Each row of a before or after table is a point. One or more steps were done to the points. Then noise was added and the rows were shuffled. The steps act on how far a point lies along the listed directions, d1 being the first. Write out the steps. A step turns or swaps two directions, mirrors them in a line or flattens them onto one, adds a multiple of one to another, or multiplies one. Angles are multiples of 10 degrees, from the lower direction toward the higher: turns from -170 to 170, lines from 10 to 170 but not 90. Use the fewest steps. Two steps may share a direction if one is a turn and the other turns, adds or multiplies; they go together, in the order done. Otherwise the lowest direction goes first.
In the rows, 128 means zero.

Directions:
(1): [ 93 135  61]
(2): [ 64 101 158]
Before (9 x 3):
[[199 169 139]
 [ 63 115  81]
 [130 137  61]
 [ 94 161 113]
 [127 152 126]
 [138 129 106]
 [ 83 136  81]
 [123 132 152]
 [183 176  15]]
After, 9 rows:
[[186 156 130]
 [148 172 138]
 [113 128 146]
 [ 65 147  79]
 [177 146  84]
 [125 152 124]
 [203 139 148]
 [139 130 104]
 [168 173   3]]
Steps: mirror d1 and d2 in the line at 130 degrees

Directions:
(1): [155  60 147 128 141 187  62 119 187]
(2): [ 75 134  38 122 111 189 125 173 134]
(3): [169 187 125  88  73 156  64  97  88]
(4): [148 126 164  98  43 141 184 166 180]
Before (14 x 9):
[[134 144 124 118 107 136 134 127  96]
 [101  92  94 112  68 198 179 183 222]
 [127 128 107 138 130 149  94 135 128]
 [143 121 122 131 145 158  65 107 118]
 [131 130 129  93  91 169 137 155 182]
 [132 142 125 132 147 144  78 110 112]
 [136 129  92 127 124 175  86 141 121]
 [131 120 125 105 132 127 126 130 128]
 [153 123 135 129 134 157  88 122 138]
 [139 143 126 109 113 137 126 103 106]
 [ 99 158  99 121 143 127 143 140  94]
 [128  97 136 138 179 140 107 112 138]
 [157 130 133 133 146 149  84 115 119]
 [131  94 156 144 113 150 161 155 181]]
After, 14 rows:
[[134 160 153  91  77 126 177 158 161]
 [121 161 112 145 155 107 138 133  93]
 [110 162 109 144 158  99 136 118  77]
 [121  99 132 136 173 139 118 129 138]
 [167 169 161  76   7 154 170 136 176]
 [112 114 123 132 141 122 162 125 130]
 [122 148 119 143 140 108 124 131 112]
 [119 100 130 135 135 128 156 140 132]
 [126 124 126 100 129 121 134 130 124]
 [102 154 113 152 169 104 125 113 100]
 [128 154 114 141 144 106 148 141  92]
 [129 162 110 119 146 128  95 103  84]
 [125 170 120 135 129 106 144 131  97]
 [160 161 152 110  54 159 130 138 142]]
Steps: turn d1 and d3 by 140 degrees; multiply d2 by 0; multiply d4 by 1.3

Directions:
(1): [ 50 134  51 134 162 102 148 189 188  99 122 104 186 147]
(2): [ 93 118  99  62 209 109 172  88  73 108  92 126  59 146]
Before, 10 rows:
[[ 15 122   7  86 215  86 202 128 135  73  75 103 106 141]
 [112 126 129  82 165 122 150  84  91 139 119 165  91 170]
 [129 146 155 124 123 127 125 111 117 150 112  84  98 158]
 [ 75 131 101 137 112 112 116 184 217 126 135 109 242 142]
 [111 150 110 144 118 126 123 157 156 138 131 121 168 140]
 [163 113 187 107 120 127 121  90  82 141 131 168  65 134]
 [ 99 139 111 165 102 150 113 168 192 135 145 130 204 138]
 [ 36 146  66 121 168  87 160 196 178 119 114  98 192 146]
 [ 87 116  85 148 143 112 135 186 176  97 133 117 144 113]
 [201 139 191 139  85 142 100  86  82 159 137 144  83  99]]
After (10 x 14):
[[175 121 197 150  78 134  94 113 116 151 151 170 109 124]
 [189 144 172 181  51 141  82 133 140 155 152 136 145 100]
 [136 151 161 133 109 133 121 116 124 155 118  85 108 154]
 [ 82 111  78  56 209 105 196  45  48  93  66 126  21 130]
 [ 80 111  79 115 175 110 151 154 137  88 122 116 102 120]
 [ 93 146  93 125 149 114 137 148 145 134 123 118 154 145]
 [ 42 120  67  77 189  93 155 152 183 107  99 106 190 160]
 [ 39 140  74  66 215  84 182 134 112 122  87 108 119 151]
 [ 54 140  73 128 157 131 142 161 174 114 127 124 176 153]
 [157 128 164  99 129 137 128  74  88 155 133 178  89 152]]
Steps: turn d1 and d2 by 50 degrees
